Each row is a point. To make a cloud, some directions were put in groups of two or more. Within a group, all points are equally far from the middle, so they leave a hole (a ring in 2 directions, a hollow ball in 3). The other directions are filled evenly. Then the cloud was stretched, turned, moved and blurred a little. Count the holes, and give their numbers of directions, smallest first.

Cloud (22 x 3):
[[-0.05  0.16 -0.54]
 [ 0.08  0.65 -0.23]
 [ 0.65 -0.24 -0.28]
 [ 0.02  0.60 -0.08]
 [ 0.00 -0.56  0.47]
 [ 0.31 -0.36  0.24]
 [-0.05 -0.46 -0.39]
 [ 0.52 -0.28  0.03]
 [ 0.25 -0.11  0.45]
 [-0.64 -0.08 -0.10]
 [ 0.41 -0.27 -0.55]
 [-0.33  0.24  0.50]
 [-0.03  0.29 -0.53]
 [-0.46  0.24  0.36]
 [ 0.11 -0.51  0.37]
 [-0.06 -0.65  0.44]
 [-0.15 -0.79  0.05]
 [ 0.27 -0.49 -0.23]
 [-0.02  0.57 -0.06]
 [-0.29 -0.69 -0.18]
 [ 0.23  0.63  0.13]
 [ 0.03  0.56 -0.33]]
Holes: 1 (2)

Cloud (30 x 4):
[[ 0.84  0.44 -0.01 -0.45]
 [ 0.03 -0.20  0.21  0.16]
 [-0.17 -0.03 -0.74 -0.53]
 [ 0.82  0.61  0.13 -0.46]
 [ 0.62  0.60 -0.34 -0.43]
 [ 0.31  0.66 -0.78 -0.11]
 [ 0.26 -0.16  0.49 -0.72]
 [ 0.74  0.12  0.13  0.37]
 [ 0.41 -0.46  0.60 -0.03]
 [ 0.68  0.23  0.07 -0.12]
 [ 0.18 -0.16 -0.53 -0.23]
 [ 0.37  0.18 -0.24  0.02]
 [ 0.11 -0.22 -0.26 -0.21]
 [ 0.20  0.26 -0.58  0.42]
 [ 0.11 -0.31 -0.55 -0.18]
 [ 0.25  0.20  0.22  0.25]
 [ 0.19  0.48  0.05 -0.53]
 [ 0.17  0.07 -0.27 -0.09]
 [ 0.03 -0.17 -0.58 -0.48]
 [ 0.29 -0.06 -0.48 -0.29]
 [-0.24  0.56 -0.05  0.13]
 [-0.14  0.38  0.36  0.28]
 [ 0.59  0.10 -0.06 -0.45]
 [ 0.36  0.16 -0.08 -0.10]
 [ 0.24 -0.09 -0.49 -0.63]
 [-0.08  0.80  0.19  0.26]
 [ 0.44  0.74  0.45 -0.04]
 [ 0.14 -0.24  0.46 -0.29]
 [ 0.23  0.07 -0.16 -0.22]
 [ 0.10  0.43 -0.78 -0.24]]
Holes: 0
